Each row of a before or after table is a point. One or more steps were done to the points. Then noise was added and the rows were shuffled. The steps act on columns, c1 being the first. Name the steps. A step turns or swaps two columns, mirrors them in a line or flattens them onto one, adds a multiple of one to another, or multiplies or shifts one. Angles are multiples of 10 degrees, from the lower column toward the higher: turns from -170 to 170, lines from 10 to 170 but not 90. Use the fewest steps. Two steps may share a column if one is a turn and the other turns, adds or multiplies; they go together, in the order done. Otherwise the lowest column goes first.
(in the rows, 128 means zero)

Before (12 x 3):
[[121 137  63]
 [135 162 113]
 [182 131 125]
 [130 125 124]
 [122 107 124]
 [187 205  96]
 [185 171  96]
 [190 155 108]
 [136 188  86]
 [175 168 105]
 [185  94 174]
 [ 96 108 101]]
After (12 x 3):
[[ 76 173 129]
 [ 65  87 131]
 [ 73 138 132]
 [ 59 110 124]
 [107  67 127]
 [112  97 128]
 [131 119 130]
 [ 57  59 129]
 [ 69  96 132]
 [163 142 132]
 [121 132 128]
 [137 149 131]]
Steps: turn c1 and c2 by 170 degrees; multiply c3 by 0

Before:
[[152 101  74  93]
 [118 176 129 149]
 [ 96 181 191 126]
 [175 164  77 168]
 [119  81 139  89]
 [178 112 147  88]
 [200 118 152  93]
 [140  87  94  86]
 [156  83 135 149]]
After (9 x 4):
[[149 159 109 143]
 [172  76  73 129]
 [136 140 118  81]
 [117 187 137 119]
 [140 168 113 142]
 [121  80 134 148]
 [164 170  83 131]
 [152 186 103 125]
 [ 87  97 181 168]]
Steps: flatten c1 and c3 onto the line at 130 degrees; turn c2 and c4 by 130 degrees

Before:
[[112 166 180 100 148 169  98 133]
 [114 124 132  96 106 139  73 136]
 [143 100 185 112 127 109 153 166]
 [ 85 100  88 102  85  81 132 166]
 [150 190 195 125 150  99 135  99]
 [ 93  94 104  62  99 132 138 142]
 [ 75  96 103  56  69 105 103 131]
 [160 148 159 155 150 111 135 144]
 [109 173 149 122 163 131 108  94]
 [125 141 160  88  92  65 146 176]
 [150 169 188 145 105 133 129  86]
 [111 184 178 140 106 140 126 137]
 [177 192 168 127 126 124 175 142]
 [185 193 173 123 130 125 112 125]]
After, 14 rows:
[[129 192 186 152 161 159 132  52]
 [156  93  83 175  93 105 150 159]
 [132 100 174 175 112 151 124 187]
 [135 123 122 130 108 111 189 124]
 [ 85 194 167 138 131 166 152  60]
 [182  97  77 166  72 110 181 136]
 [115 167 171 150 147  87 173 102]
 [170 142 144 175  73 175 133 137]
 [137 184 179 135 105 106 134  68]
 [ 96 189 162 166 117 169  96  72]
 [195 101  78 138  71 133 132 170]
 [113 167 193 134 129 137 134  41]
 [140 177 147 126 175 114 149  74]
 [117 148 164 116 137 162 113 140]]
Steps: turn c1 and c6 by 140 degrees; turn c5 and c8 by 30 degrees; add -1 times c2 to c8; turn c3 and c4 by -20 degrees; turn c4 and c7 by -150 degrees

Before, 9 rows:
[[123 139 206  89 112 108  79 115  66]
 [138 217 127 153 107 161 120 151 129]
 [164 182  94 133 107 136 146 121 118]
 [ 87 103 221 138 119  85  99  87  98]
 [145 173 115 138  79 127 151 183 141]
 [141 144 130 149 100 172 125 149  94]
 [112 134 136 183 165  59 143 180  95]
 [184 168 122 156 101 139  97 151 137]
 [ 64  94 146 135 174  63  99 153 115]]
After:
[[180  95 157 116 172  65 118 103 150]
 [ 83 168 100  95  98 114 151 109 105]
 [118 147 119  99  97 156 169 108 147]
 [ 83 185 128 128 105 143 129 133 139]
 [121 221 128 100 110 146 150 112 114]
 [109 173 130 106  81 134 108  75 123]
 [184 137  71 169 109  80 184 134 171]
 [138 136 130  59 167  86  96  84 186]
 [224 105  94 121 116  76 137 172 162]]
Steps: turn c1 and c3 by -140 degrees; turn c4 and c8 by 170 degrees; turn c6 and c7 by -40 degrees; turn c7 and c9 by 150 degrees

Before (12 x 12):
[[131  97 113 120 106 118 106 110 132  91 139 105]
 [135  86 161 129  87  87 121 131 139  96 164 108]
 [109  99 153 124 111 121 126 133 153  93 113 114]
 [107 137 129 133 110 142 122 105 131 155 122 131]
 [118 108  81 133 152 146 134 125 171 165 136  95]
 [148 107  67 143 155 124 190 129 163 121 140 111]
 [ 92 117 126 168 125 148 114 148 109 114 144 140]
 [120 120 136 141 120 160  94 140 136 147 117 179]
 [125 111 152 152 146 155 112 113 129 112 142 123]
 [100 136 137 114 127 127 100 119 151 121 149 141]
 [151 135  82 161 139 114 141 134 167 125 132  94]
 [123 100  81 150 164  98 149 108 167 146 115 120]]
After:
[[151  64  96 144 146 126 166  77 166 119 143 113]
 [150 122  99 158 143 114 166  90 170 124 131  91]
 [107 139 148 133 110 141 147 117 130 155 121 133]
 [118 112 107 135 136 144  85  88 175 163 155  94]
 [ 94 133 109 170 103 148  76 137 107 112 155 137]
 [136 114 141 132  77  87   7 158 139  96 128 108]
 [131 132 136 120 111 119  10 106 133  94 121 104]
 [120  99 121 152 162 100  84  80 172 146 143 121]
 [102 154 142 114 110 126 106 135 150 120 153 141]
 [106 115 134 122 117 120  50 151 154  91 112 113]
 [121 154 122 143 128 162  58 139 137 150 120 178]
 [122 134 153 152 131 156  63 141 128 111 152 120]]
Steps: add -0.5 times c1 to c11; turn c5 and c11 by 40 degrees; turn c2 and c7 by 60 degrees; multiply c7 by 3; turn c3 and c8 by 60 degrees

Before:
[[127 106 132 133 116 168 144 129 105 122 132 118 190  90]
 [136 135 112 138  92 118 141 108 129 136 149 112 216 129]
 [ 67 131 161 102 163 111  92 122 135 114 138 126  67  82]
 [ 69 101 137 135 120 110  96 128 125 130 114 148 100 100]
 [116 118 137 106 118 108 169 155  78  84 135 122 107 141]
 [153 114 146 145 116 137 152 151 111 154 154 130 161 128]
 [116 125 123 155 159 116 175 137  89  86 141 134 130 150]
 [146 145 136 141  91 150 124  99 115 127 135 152 163 115]
 [142  93 147 150  97 138 137  90 130 127 146 109 166 124]
 [ 99 116 144 138 127  95  86 137 147  96 135 137  87  59]]
After, 10 rows:
[[ 63 138  84 101 153  75  92 119 135 117 140 126 187 161]
 [137 107 131 143  93  97 140 105 126 134 148 115  43 115]
 [140 160 128 157 101 157 137  86 120 124 144 110  84 146]
 [114 128 147 147 164  95 172 143  91  87 140 133 127 120]
 [114 145 139 110 118  69 168 164  82  86 137 121 150 135]
 [103 144  56 138 128  29  87 135 151  96 134 139 169 142]
 [ 69 158 100 134 119  76  97 130 123 132 116 145 148 135]
 [152 102 121 149  96 186 126 105 108 131 133 153  94 137]
 [131 143  92 138 112 249 144 133 106 123 130 115  60 136]
 [150 134 125 150 121 157 150 149 115 148 153 129  92 147]]
Steps: turn c2 and c13 by 170 degrees; swap c3 and c14; turn c4 and c5 by 10 degrees; multiply c6 by 3; turn c8 and c9 by 10 degrees
